Every row gives one point. Each copy is the shape, with its points in the same order, turned, moved and blurred by noise. Is it also mirrored, or only turned?

Shape:
[[-19 -17]
 [ 22  12]
 [-56  -2]
 [  9 -53]
 [ -7 -39]
 [-27  21]
 [ -6  43]]
Copy 1, 7 rows:
[[ 15  18]
 [ -5 -28]
 [ -7  45]
 [ 56  -2]
 [ 39   9]
 [-25  14]
 [-44 -12]]
Copy 1 is: mirrored
Copy 2:
[[-14 -28]
 [ 18   8]
 [-50 -24]
 [ 26 -55]
 [  6 -49]
 [-30   7]
 [-16  28]]
Copy 2 is: only turned
Copy 3 (7 x 2):
[[-20  12]
 [  8 -32]
 [ -4  49]
 [-60 -14]
 [-44  -2]
 [ 18  18]
 [ 39  -5]]
Copy 3 is: only turned
Copy 4 (7 x 2):
[[-19  20]
 [ 17 -15]
 [ -7  58]
 [-47 -16]
 [-39  10]
 [ 14  30]
 [ 38  12]]
Copy 4 is: only turned

Shape:
[[ -1  64  22]
 [-14  13  -9]
 [ -3  13 -22]
 [-36  68  15]
 [  7 -23  15]
 [-20  42 -36]
 [  7 -17  21]]
Copy 1 (7 x 3):
[[-65  18   8]
 [ -5  16  10]
 [  3  24   2]
 [-58  47  32]
 [  8 -27   8]
 [-10  57   6]
 [ -7 -23  16]]
Copy 1 is: mirrored
Copy 2:
[[ 74  13 -20]
 [ 19  -9  13]
 [ 20 -27   9]
 [ 66  28  17]
 [-19   0 -21]
 [ 51 -23  30]
 [-11   5 -26]]
Copy 2 is: mirrored

Shape:
[[-37 -13  12 -46 -50 -71]
 [ 29  20  14   3  10  -1]
 [ 12  62  -9 -13  -3 -32]
 [-31  27  38 -34 -61 -33]
 [ -7 -24  19  35  24 -11]
 [-46 -26  31  -7  16  11]
 [  0  11 -13   7  35  42]
 [ -9  -7  36 -16  32 -21]
 [ 24  -7  46 -32  -6   8]
 [ 21 -10  -1  25  33  32]
 [ 38  32 -16 -15   0  -7]]
Copy 1, 11 rows:
[[-65  -1  14  83 -16 -37]
 [  2  -9  30 -20  17 -15]
 [-18  23  75  10  23 -13]
 [-21   4  21  83  33 -47]
 [  9 -26  -8   0 -13  21]
 [-20 -33 -32  24  27  21]
 [-10   6  -3 -41  41  25]
 [-24 -47  15   8  12   4]
 [-13 -38   3  -1  31 -48]
 [ 11  -6  -7 -49  14  12]
 [-18  17  48 -24  17 -30]]
Copy 1 is: mirrored
Copy 2 (11 x 6):
[[-36  42 -27 -19 -75  30]
 [ 33   0  -1  -9   7 -20]
 [ 14  45 -12 -43  13 -17]
 [-19  55 -51   7 -50 -12]
 [ 16  -9  50  18 -24 -14]
 [  4  17  23  56 -22  19]
 [ 18  -3  25  24  49  -1]
 [ 40  21  22  13 -28  18]
 [ 41  -5 -33  21 -20   7]
 [ 28 -31  32  18  28 -11]
 [ 22   3 -16 -36  23  -7]]
Copy 2 is: only turned
Copy 3, 11 rows:
[[-59 -59  47 -56  15  -9]
 [ 36  -1 -11 -24   1 -20]
 [ -2  30   9 -46 -21 -30]
 [-46 -37  45 -17   4 -53]
 [ 17 -18 -32 -20  55   1]
 [ 15 -24  26   2  62  16]
 [ 41  27  -3  11  17  20]
 [ 30 -21  15 -38  44  -7]
 [ 41 -49  17 -11   4 -22]
 [ 51   9 -39   0  27  18]
 [ 20   9  -2 -34 -30 -10]]
Copy 3 is: only turned
